Each row of a before or after table is a point. The points were changed in one or more steps. Then noise was added and the rows were shuffled. The steps act on columns, c1 being the first. Write out the steps. A step turns or swaps two columns, mirrors them in a line or flattens them onto one, adds a multiple of one to another, or multiplies or shifts one. Angles are multiples of 10 degrees, from the lower column toward the higher: turns from -170 to 170, lines from 10 to 170 but not 90. Use the fewest steps. Two steps may share a column if one is a turn and the other turns, adds or multiplies; they go together, in the order done. Otherwise the lowest column goes first.
In the rows, 128 means zero.

Before, 11 rows:
[[141 112]
 [ 91 162]
 [145 188]
 [137  75]
 [ 94 145]
 [127  75]
 [146  80]
 [ 77 177]
 [195 193]
 [134 181]
 [147 141]]
After (11 x 2):
[[ 85 153]
 [106 173]
 [167 132]
 [112 138]
 [153  76]
 [203 115]
 [115 107]
 [139  70]
 [108  39]
 [ 94 167]
 [179 113]]
Steps: turn c1 and c2 by -150 degrees

Before:
[[100 118 157 170 132 154]
 [137 143 113 201 175 123]
 [178 130 148 124 119  95]
 [137 135 194  41 182  73]
 [ 46 149 151 203 121 130]
 [ 58  80 162  84 136  60]
 [102 157  94 217 148 161]
 [157 143 116  79 155 127]
 [176 190 118  97 149  96]]
After:
[[122 115  87  66  52  70]
 [232 160 141 183 105 130]
 [160 212 128  96  91  64]
 [111 102  98 100 140 123]
 [136  51 108 104 129 103]
 [147 156 128 150  99 158]
 [126 109  76 176 127 122]
 [ 81  95 139 126 117  92]
 [176 124 100 190 165 156]]
Steps: turn c1 and c2 by -140 degrees; multiply c1 by 1.3; mirror c3 and c5 in the line at 140 degrees; multiply c4 by 0.7

Before:
[[ 83 123  79  88 133  94 105  58 178]
 [143 138 113 117 122 147 125  32  87]
 [143 132 184 139 103 111 130  88 116]
 [155 163 161  90 106 181  90  98 176]
 [182 186 136 118 128  66 130  86  86]
 [142 109 156 149 153 167  83  70 185]
 [ 90 141 143 112 165 185 100 139 152]
 [202 198 199 100 161  84 189  72  85]
 [128 124  76 121 191 172 103 142 194]
 [193  97 151  67 107  80 171  36  69]
 [162 147 164 159  79 177 139  65 169]
 [166 127 128 105  62  69 182  62  86]
 [154 125 133 123 144 161  64 117 154]]
After (13 x 9):
[[ 90 104  60 195 146  78 138  46  75]
 [145  88 119 165 147 187 188 131 182]
 [171 168 107 149 154 177 165  69 168]
 [114 120 145 127 134 165 186 164 145]
 [142  71 125  99 156  73 153  27  67]
 [116 116 130 182 148  57 152 102  83]
 [104 147 126 105 125 169 208 111 193]
 [127 120 169 130 132 147 178  51  85]
 [ 72 132 182 130 101 166 118 156 196]
 [ 98 114 120 141 104 186 145 157 156]
 [128  87 191 130 112  94 167  85 177]
 [190 103 125 117 162  66 127  42  87]
 [149 145  83 126 139 103 172  92 124]]
Steps: multiply c1 by 0.4; turn c1 and c5 by 110 degrees; swap c2 and c4; turn c7 and c8 by -40 degrees; turn c3 and c7 by 160 degrees

Before, 13 rows:
[[146 114  96 149 110 113 120 154  94 167 180 120]
 [ 95  91 115 141 101 113 139 151 146 117 107 139]
 [131 109  90 142 115 157  79 131 122 134 158 145]
 [ 93 100 153 150  82 140 119 109 139 117 165 145]
 [106 128  98 155 139 101  86 115  99 112 147 175]
 [ 91 155 108 106  99 166  86 100 106 159 174 123]
 [110 117 130  91 147 164 149 125 103 103 108 142]
 [124 118 149 108 119 101 120  98 117 109 121 144]
 [ 99 122 132 142 134 138 119 165 159 168 129 126]
 [151 144 142 157  89 154 138 152 141 162 114 128]
 [154 130 114 128 147 125 153 108 141 127 118 176]
 [128 155 124 146 142 128 131 113 143 150 138 105]
 [147 160 112  94 124 147 137 157 137 122 147 127]]
After (13 x 12):
[[140 125 131 155 141 126 130 111 143 147  96  71]
 [155 122 132 159  86 159 138 154 138 158 127 134]
 [108 134 135 115  99 108 141 158 146 143 170 158]
 [ 98 143 122 120  83 152 114 110 134 149 124 172]
 [119 129  91 107 121 125 115  96 113 111 139 165]
 [152 129 152 121 122 134 141 155 139  92  89 123]
 [123 131 134 164 135 137 117 164 153 142 131 116]
 [124 145 144 163 109  94 126 152  94 149 107 111]
 [ 80 131 160 161 100 140  83  95 102 108  79 108]
 [ 92 137 131 111 145  84  85 118 102 157 112 239]
 [123 141 172 131 116 130  75 130 127 143 128 170]
 [ 92 129 150 102 146 157 143 126 107  93 155 165]
 [160 122 138 134 143 112 149 104 145 127 133 245]]
Steps: add 0.7 times c9 to c1; turn c2 and c11 by -130 degrees; multiply c2 by 0.4; mirror c3 and c6 in the line at 70 degrees; swap c4 and c10; multiply c12 by 2.5

Before:
[[174 110 196 132 119 110  91 101  99 129 167 172 165 213 143 165 114 130
  125 185]
 [158 157 127  82 151 195 143  88 122 134 114 190 165 108  69 150 149  99
   94 101]
 [144 116 147  95 110 148 171 226 180 112  81 108 189 144 131 162 142  60
  123  64]
 [ 97 115 130 120 124  98  71  99 114 139 121 105 119  98  97 101 138  66
   63 193]
 [ 99 168 156 169  80 112 156 133 115 158 184 181 107 159  96  48 177  69
  106  62]
 [151  97  66 131 155  96 130 111 120 120 120  95 183 167 160 171 148  84
  147 138]
 [170 195 121  99 133 200 167 187 159 150  83 100  47 157 171 133 117  65
  112 114]
 [143  94  74 176 120 133  96  41 164 105  89 182 128 107 141 147 111 122
  105  92]
 [126 119 172  60 111 112 119 132 168 175 190 152 136 143 199 121 164 103
  111 135]
 [202 105 175 158  91 106 116 125 169 127 186 210  74  60 110  90  80 120
  111 124]
 [124  91 124 249 166  65  60 157 167 134 141 179 115 109  89 117  90  95
  121 170]
 [131  78 181 137 117 140 138 107 140 135 186 178  87 168 102  76 134  73
   85 216]
 [167  38 159 141 128 100 136 145 178 171  77 146 174 138  32 112 100 107
  136  87]]
After, 13 rows:
[[124  72 100 246 118  71  60 156 167 170 140 178 115 186 103 118 108 122
   94 175]
 [100 149 147 170 153 142 157 133 116 122 184 182 108 178  90  48 182 128
   65  49]
 [142  73 170 176  82 115  97  43 163 123  89 182 126 101 141 148 101 146
  115 107]
 [130  57 102 138 202 167 139 107 140 137 186 177  87 155 104  77 137 149
   63 195]
 [173 173 130 101 113 197 166 187 160 134  84 100  48  70 177 132 136 122
   63 119]
 [174  88  89 132 200 181  91 100 100 134 167 174 164 238 145 165 120 131
  131 160]
 [157 137 112  82 104 156 142  87 121 136 114 189 166  24  69 153 145 151
   89 106]
 [ 95  95 130 120 155  87  71  97 114 138 119 104 116 134  99  98 145 166
   49 188]
 [151  77 147 132  73 137 132 110 120  97 119  95 183 206 153 171 135  95
   92 160]
 [167  18 107 139 137 120 137 147 179 207  79 147 174 173  53 112 142 111
  111  82]
 [202  86 126 159 184  62 116 125 169 169 185 208  75  84 123  89  98 143
  117 105]
 [145  95 128  94 131 153 172 227 178 106  81 107 189 120 121 162 124 110
   62  59]
 [125 100 112  60 172 131 117 131 168 107 190 151 137 164 194 120 188 132
   99 118]]
Steps: shift c2 by -20; turn c3 and c5 by 130 degrees; turn c5 and c20 by -20 degrees; turn c6 and c14 by -50 degrees; multiply c14 by 1.6; turn c10 and c17 by 50 degrees; turn c10 and c15 by 20 degrees; turn c18 and c19 by 70 degrees
